Each row is a point. Before rounding, the points of a table are all equally far from one centre. They may lie mostly on one side of it. Where is the centre, to within rounding?
(in the rows, 128 means zero)

Points:
[[131 116]
 [ 84 182]
 [148 123]
 [ 89 190]
 [167 151]
 [ 91 192]
 [102 121]
 [150 125]
 [ 99 199]]
Centre: [123 161]

Points:
[[119  84 104 181]
 [144 142 126  62]
 [150 137 184  80]
 [170 140 186  88]
 [140 177  85 148]
 [126 116 136 204]
 [205 136 105  97]
 [ 95 146  93 108]
 [200 153 143 175]
 [132 176 172 101]]
Centre: [148 124 133 133]

Points:
[[121 208 106 171 125 203 161 154  94]
 [133 137 122 115 137  95 160 174 108]
 [ 69 157  82 104  97 174 138 136 167]
 [118 145  65 135 132 149 107 126  78]
 [128 103 146 190 139 142 141 122 103]
 [ 93 147 143 200 190 193 129 108 151]
 [ 91 129 111 191 151 178 160 136  80]
 [117 126 140 133 138 167 105  53 132]
 [ 89 170 122 168 167 208 160 178  79]
 [ 96 188 122 116 125 193 126  90 197]
 [124 193 116 171 102 165 144 195 152]
 [143 165 134 159 182 228 159 182 137]
 [140 141 176 157 120 153 125 207 126]
 [ 65 199  81 121 107 187 112 138 148]
 [140 152 169 127 155 142  65 126  82]]
Centre: [111 160 135 129 148 168 129 140 131]

Points (17 x 14):
[[ 47 100 169 134  71 144 164 173  73 126 106 188  89 107]
 [ 32  83 103 137  95 153 147 167 116 105 160 102  96 156]
 [ 95  95 160 134  60 165 135 116 136 190 176 141 156 104]
 [137  91 111 127  54 107 145 140  69 146 138 116 129 101]
 [ 44  94 153 115  82 164 185 148 109  98 123 145  94 153]
 [124 122 127 106  94 183 196 156  82 172 138  92 128 119]
 [ 79 102 159 107  53 173 172 160 113 142  88 113  70  91]
 [ 49  87 137 170  76 155 206 137 120 154 152 138 127 161]
 [ 61  77 183 160  91 155 181 115 100 201 129 153  92  91]
 [104  94 173  93  80 164 190 160 140 160 138 129 121 140]
 [ 40  79 165 100  85 153 196 176  84 128 113 130 121 143]
 [ 39  77 190 128  65 167 166 165 144 113 157 139 103  97]
 [104  80 153 134  72 147 137 132 156 135 144 110 133 149]
 [ 77 127  96 115  86 135 133 163 184 171 139 119 143  99]
 [ 47 162 137 120 125 154 169 199  92 167 169 114  88  60]
 [124  74 123 123 104 162 129 118 138 194 159 137  95  96]
 [ 78 130 177  84  95 184 147 166  97 168 164 172 116 119]]
Centre: [ 67 107 131 133  96 144 155 150 104 149 143 129 119  93]

Points (27 x 24):
[[189 142 113 104 136 111 144 129 188  91 107  93  89 113 115 148  16  82
   65 147 142 151 117 133]
 [106 107  93  62 104 184 156 124 178  77  41 110 124 122 178 109  64 112
  125 129 172 173 138 172]
 [108 122 157  69 104 155 154 122 138  90  78 192 158  70 191 106  86 104
  105 145 114 140  93 147]
 [128 139 126  55 142  52 134 143 187 103  44 141 152 139 116 134  60  97
   98  58 137 130 173 106]
 [127 102 169 137 105 137 138 131 172  69  55 120 193 111 123  93  64 177
   96  51 132 127 128 143]
 [141 154 105  52 161 132 160 158 210  63  71 118 153 108 120 121  44 178
  119 116 140 131 153 146]
 [160  92 139  79 163 123 139  86 197  76  28 151  83 132 196 106 123 141
  124 150 161  81 157  97]
 [100 183 150 118 117 135 157  95 148  93  89 174 168 143 160 105  50 100
  129  99 185 118  93 114]
 [154 171 129  60 138 114 157 160 170 121  83 111 152 119 126 160  77  94
  111 161 167  98 139 178]
 [144 153 114  46 115 111 124 156 204 116  81 160 103  71 128 110  64 108
   37 127  90 101 130 114]
 [164 110 124  63 136 157  80 122 186 102  80 140 117 137 131 171  37  99
   61  44 152 144 139 133]
 [114  66 141 101 162 127 159 165 174 152 102 168 125 112 129  90  90 149
   65 163  97 140  91  99]
 [143  96 144 116 119 152 129 155 159  84 127 142 115  92 157 103 149 133
   83  82 161 129 143 163]
 [116 105  82  72 102 181 188 103 170 128  75 155 148 101 127  69  68  65
  109 149 118 133 134  99]
 [117 146 156  79  66 134 156  72 217 135  42  99 201 133 129  79 115 153
   94 123 156  92 135 104]
 [150 129 103  62 132 148 125 179 191  48  75 165 142 108 151  91  81 134
  115 163  84 129 149 124]
 [141  82 156 104 120 193 147 119 229 110 106 145 158  93 127 191  57 166
   55 126 123 150 106  89]
 [146 140 133 147 120 124 130 161 131 100  62 161 138  95 200 167  53 113
   61 114  99 111 135 163]
 [117 118  96  48 120 162  76 122 197  52  58 115 185 121 173 118  80 113
   99 157 158  97 124 101]
 [120  89 100  54 105 166 166 168 167  72  62 104 197 102 116 138  83 151
  109  79 139 115 124 120]
 [145 102 134 121 163 185 137  88 213  51  81  77 160 123 161 111  78 155
   66 154 117 148 148 147]
 [110 191 138  63  77 157 172 118 148  98 106 111 111  95 191 101 126 146
   86 137 105 141 156 100]
 [124 141 154 107 114 131 162 159 157  79  43 207 116 164 136 126 107 127
   91 181  97 135 109 121]
 [127 141 130  93 147 141 160 139 197  68 104 134 191 126 153  89  62 150
  145  69 140 130  99 146]
 [138 103 144 108  90 108  80 129 189  59  76 129 117 147 191 142 115 191
   99  65 161 148 118 140]
 [174 153 124  76 154  96  98 121 132 159  94 121 172 148 170  96  36 158
   92 119 129 171 100 151]
 [118 109 129  99 122  59 108 125 148 152  28 168 102 119 131  64 100 151
   62 106 129 113 123 136]]
Centre: [144 117 132  96 113 129 139 109 172 117  73 128 134 129 152 129  80 135
  95 124 133 131 132 104]

Points, 28 rows:
[[ 78  82 144 177  65  92 106 156 169 104 177 172 130 131 217 197 126  88
   92 118  80 140 181  53]
 [ 74  79 172 128  91 106 156 154 141 130 132 168 194 140 143 138 115  94
   98 170 116 131 155 102]
 [ 74  76 154 179 101 146  46 138 188 112 123 125 110 111 138 100 129 125
  135 170  69  92 152  91]
 [ 65 102 134 150 123 125 107 199 131 103 169 162 154 125 141 120  99  99
  122  83 119 162 136 109]
 [ 78  70 111 173 106 136  99 170 151 153 132 156 173  99 180 151 129  38
  107 147 148 137 171  37]
 [ 63 116 135 171  85 113  89 200 160 168 167 148 159  75 182 124  97  87
   79 147  70 148 184  93]
 [108  98 139 169  85 192 115 180 163 117 173 117 104  98 112 142 137 163
  104 141 130 138 180  99]
 [ 85 122 140 157  67 134  88 149 139 143 175 139 130 128 171 109 101 154
  117 161  71 107 161 123]
 [ 45 146 149 163  90 157 131 175 174 129 142 107 176 152 159 142 110 105
  111 148 102 120 158  91]
 [101 117 142 120  73 119 134 173 209 126 190 141 129 101 204 149 142  71
   86 177  97 129 149 114]
 [ 80 122 171 141 108 121  77 200 157 117 188 117 147 105 194 158 145  86
   66 135  38 154 239  84]
 [ 74 114 147 157  78 148  97 151 168 110 160 118 121  77 124 175 143  51
   98 120  51 182 144  55]
 [102  96 112 185 106  99 106 142 205 121 156 120 153 162 132 175 158 100
   55 130  85 144 173 120]
 [100 102  96 184 109 117 114 119 162  52 161 169 145  95 180 183 122  78
  106 164  81  91 169 113]
 [ 84 106 159 174  81 102 129 212 197 122 150 107 176  86 164 138 100  64
   92 144  90 131 186  90]
 [ 53 127 119 149  89 126 130 138 132 107 168 135 126 140 195 180  82  96
   77 160  85 121 116  91]
 [120  91 162 141 136 125 103 167  93  86 135 134 144  82 113 141  65 118
   94 104 138  91 162  40]
 [ 86 141 129 141 121  98 123 171 148  86 164 180 107 116 178 166  97  80
   82 166  33 120 157  78]
 [102 116 135 143  77 133 132 129 204 138 190  88 155 114 197 148 145 116
  113 172  86 155 163  51]
 [ 33 124 118 137 119 174  98 197 155 126 152 165 141  73 151 156 123  77
   90 123  65 165 154 117]
 [ 23  99 152 153  74  74  99 125 200 101 138 129  91  80 220 175 124  85
   84 151  77 112 157  83]
 [ 93  87 121 134  56 163  91 144 160  98 137 170 119  84 142 176  89 153
  101 158 102 148 157  90]
 [ 84 101 137 179 127 154 161 168 100 121 186 147 177 106 189 147  91  94
   94 169 111 108 189  91]
 [ 66  73 131 170  67 138 133 176 158 109 190 126 115 128 164 122 125 116
   88 156  49 116 202  85]
 [ 94 137 106 116  61  81  77 107 143 135 137 152 142 132 215 129 115 124
  124 109 107 114 172 103]
 [ 88 124 140 136 105 144 103 109 176  86 140 153 148 154 148 105 118 101
  141 142  72 161 175  68]
 [ 68  67 129 180  88  95 143 211 157 114 156 172 120 102 149 135 142  91
  111 162  74  92 149 101]
 [ 80  76 133 158 111 115  98 175 155  84 182 121  90 173 128 149 118 104
  101  73  93 121 159  73]]
Centre: [ 99  95 154 141 136 122 109 145 141 122 123 119 121  89 180 158 149 110
  96 121  99 123 172  89]

Points (27 x 24):
[[ 96 141 182 201 161 176 153 111 108 128 103 137  78  68 135 112 149  85
  158 101 103 185 180 158]
 [140 151 111 180 189 128 118  84 123 162  84 129 130  92 147 197 188 103
  159 105 111 180 140 136]
 [143 138 146 172 145 167 167 113 122 151  66 155  74  82 146 169 148  66
  156 107  83 187 136 128]
 [113 144 154 146 169 168 135 122 159 144 100 122 122  56 157 143 179  74
  130 127 102 201 196 151]
 [140  84 143 167 179 132  98 113  88 146  62 159  77  83 148 103 142  68
  139 147 101 168 180 109]
 [ 76 136 106 159 148 121 107 113 112 147  47 144  93  80 174 166 168 111
  154 120  71 203 155 173]
 [101  92 128 231 118 116 100 157 139 119  58 163 123  88 138 124 151 113
  143 102 104 194 160 125]
 [ 97 151 127 208 155 171 129  99 101 105 120 161  86  88 157 157 164  65
  114  84 135 208 124 167]
 [ 82 140 118 142 186 145 112 135 142 119 115 149  98  48 169 163 141  72
  155 107 136 215 198 129]
 [131 146 153 171 188 122 124 104 153 136 139 187  89  56 153 130 130  90
  135 121  89 191 191 128]
 [ 89  98 114 168 152  92 144 138 150 150 101 137 136 115 149 158 148 103
  138 128  94 218 166 111]
 [ 82 125 119 185 166 155 109 110 112 122  78 180  88  67 137 154 175 109
  118 104 106 245 144 168]
 [ 98 113 162 206 180 158 113  99 119  93  70 159  88  63 132 152 138 100
  147 113  80 170 190 168]
 [134 127 147 165 159 138 120 115 112 158  85 123  81  47 112 102 127 133
  177 123 132 206 181 142]
 [126 124 115 181 150 162  73 122 106 140  62 168 116  25 167 137 118  78
  118 125 148 205 194 109]
 [132 145 116 189 147 129 109 117 133 169  99 144 141  61 148 166 165 105
  124 106 125 226 207 128]
 [112 158 137 182 162 143  92 129 106 110  78 107  90  94 191 180 136  60
  139  94 139 197 189 150]
 [110 123 155 197 165 127 124  97  94 169  76 139  67  38 153 155 157 115
  106 106  70 208 159 125]
 [121 118 151 197 204 136  83 100 102 115  68 147  72  59 145 166 107  66
  126 130 108 214 116 146]
 [101 123 134 165 171 113 124  88 128 118 112 148  75 108 104 169 135 113
  186 123  88 177 151 146]
 [ 75 136 139 162 188 179 131 103 114 106 106 184 115  67 130 158 180  73
  114 126 108 174 189 165]
 [ 99 123 131 196 142 110 109 105 148 154  70 142  96  45 142 123 128 107
  122  98  97 175 197 166]
 [ 92 147 140 194 202 189 114 101 109 114 109 168  93  65 126 161 177  89
  123  84 107 220 152 122]
 [135 117 152 202 164 123  99 142 139 161 121 137  59  38 120 155 165 107
  109 102  93 204 147 122]
 [118 101 147 185 200 144  95 115 116 137  51 139  89  19 120 151 137 126
  132  95 123 198 159 117]
 [107 111 169 139 164 105 128 161 113 137 102 143 103  23 163 137 112  93
  131  91  75 196 154 145]
 [121 119 162 162 133 150 103 109 147 107 101 126 114  47 108 166 132  90
  147 100 119 140 189 150]]
Centre: [109 149 123 179 161 145 112 141 102 124 100 138 115  75 147 139 137 109
 127 137 110 168 138 124]

Points:
[[137 159 150 182 122 115  78 122 158 151 105 133 134 150 134  70  94  86
   68 149  96 205  82 119]
 [102 122 194 186 120 100 133 155 159 125 129 124 147 153 142  97  47  89
   69 167 126 176 126 124]
 [116 172 166 178 114 103 121 136 147 173  99  62 136 126 143 104  31 107
  107 203 129 141 103 146]
 [110 144 210 183  95  94 118 121 151 113 137 111 181 157 151  69  40 106
   79 106 162 166 126 122]
 [105 127 210 182 110  71 129 106 175 105 130  75 170 139 109  85  76  88
   75 141 112 152 142 161]
 [151 129 189 126  99  91 107 110 145 117 119  51 140 163 168  79  29 128
   93 180 144 181 113 100]
 [114 102 180 176 144 100 120 138 173 143 133 123 115 157 133  80  25  87
   80 141 158 141  79 131]
 [128 120 168 162 106  47 123 130 154 104  91  75 163 166 165 107  99 130
  118 140 144 197  99  86]
 [144 182 171 201  93  93 151 136 154 131 111  85 146 180 130  86  51  90
   87 134 109 142  85 161]
 [100  94 197 171 110  95  80 146 133  92  93  85 159 144 104  84  57 120
   87 147 125 179  97 124]
 [ 91 158 187 199 115  99 119 146 156 137 102  73 160 150 110 102  53 123
   73 143 193 160  99 135]
 [136 150 193 195  98 102  98 106 182 141 105  79 162 166 143  92  42  93
  140 157 101 159  86 113]
 [148 158 176 171  84 104  88 125 180 125 107 115 156 150 116  51  29  97
   85 143 153 124 101 100]
 [103 158 173 214  79  71  73 127 167 106 123  90 125 152 123  85  34 108
  121 146 112 136 103 154]
 [163 113 193 164 125  75  95 119 134 127 150 106 160 142 146  98  46 114
   45 160 160 171  81  94]
 [118 154 157 200  90  79  97 123 170 106 118  98 110 131 113  59  71  87
   88 162 114 159 164 131]
 [120 113 187 193 110 131  97 120 131 134  92  73 125 156 103 103  59 145
   78 152 137 174  97  67]
 [141 163 141 199 106 101 113 139 151 154 118 100 170 176 114  91  36 112
  104 140 144 166 136 131]
 [127 131 183 157 119  69 119 153 115 109 119  60 150 140 148  87  53  85
  112 151 110 173 160 111]
 [127 121 174 198  66 104 125  91 151 143  91 119 137 157 111 110  37 121
   93 165 115 144  83 105]
 [148 148 196 169 106  72 111  98 131 151 120  61 192 158 136  64  86 111
   92 169 142 141 139  91]
 [152 158 195 186 133  68 117 119 164 124 100 126 139 158 123  71  96 129
   90 187 115 180 101 107]
 [ 89 156 188 188 111 113 118  82 181 126 112 105 181 136 108  79  68 113
   96 129 139 191 107  98]
 [128  94 175 195 119  85 125 133 133  73 105  56 135 181 146 110  74 142
  112 158 136 179  99  97]
 [122 106 203 182 116 128 132 106 161 143 134 118 157 140 134  73  60 100
   77 200 142 172  98 125]
 [130 155 204 149 131  89 109 165 146 115 167  80 174 146 152  54  41 116
  109 166 154 149 103 147]
 [145 155 189 171 113  85 139 109 176 126 116  41 132 151 130 106  41 145
  100 152 128 197 122 134]
 [104 119 181 192 110  67 101 130 171 133 109  65 132 178 154  76  52 116
   77 145 141 169  73 124]
 [110 120 202 180 143 118  80 108 139 161 130  85 189 146 137  81  74 110
   84 178 139 190 100 135]
 [107 138 197 183 122  79  94 132 161 119 132 108 135 179 137  78  38 125
   95  90 135 179  72 143]
 [106 145 136 197 115  73  94 119 204  99 123  91 155 133 101  91  61 109
   72 161 129 152 136 110]]
Centre: [130 148 160 145 116 123 100 105 140 111 132  95 126 133 149 116 105 119
 104 133 140 127 104 135]
